Each row is a point. A path goes straight from each point to the next, and from the last back to the first. The post is the endless flat space through its rows: a point in 2 columns, a line in 3, a plane in 4, and so on, so that a path can go around it. How many times does the path go around the post? Going back the other way cancels.

Post (2 x 3):
[[  9  -8  46]
 [-34 -31 -42]]
Path (11 x 3):
[[ -5 -50  -6]
 [ 54 -32 -25]
 [ 43  38  16]
 [-25  57 -30]
 [-59   0  36]
 [-85  -4 -52]
 [-32  21 -46]
 [ -7  -6 -20]
 [-39  34 -23]
 [-67  -6  14]
 [-26 -47  48]]
Times around: 1

Post (10 x 11):
[[  1  -6  11  48  21  67 -46 -26 -18  60  29]
 [-13 -10 -69  11  -4  -5  -3 -51 -29  22   4]
 [  2  13 -23  16  29  45   4  11  20  38  -2]
 [-14  -8  59 -19  16 -20 -12  11  45  -3  47]
 [  8  -3 -23  33  62  60  20 -63 -27  33  15]
 [-38 -34  32 -95 -21 -39   0  -8 -42  -2 -14]
 [-38 -28  45 -19 -20   1   9  17 -25 -36  21]
 [-44 -16  51 -27  24 -30 -55  20   0 -44  -7]
 [ 15   0 -83 -21  12  59 -20 -66  50  -8   2]
 [  2  -2  51  50 -16  43  75 -57  35  69 -29]]
Path (8 x 11):
[[-20  40  47 -77  29  20   1 -29   5  33 -18]
 [-41  22  -9  -7  15   9  10  13   6  19  27]
 [-22 -22  23  19  49  11  22 -58  74 -12  -9]
 [  8 -30 -21  -1  10  49  56 -28   4 -12  -7]
 [ 39 -20  -3  12  24  41   5  13  41  14 -16]
 [-28 -37 -21 -39   7  22  -2 -25  -8 -36 -14]
 [-69 -23 -21  38   2  11  -2 -49  -6   6   2]
 [-25   6  13  27  19  49  42 -24  -9 -16 -16]]
Times around: 0
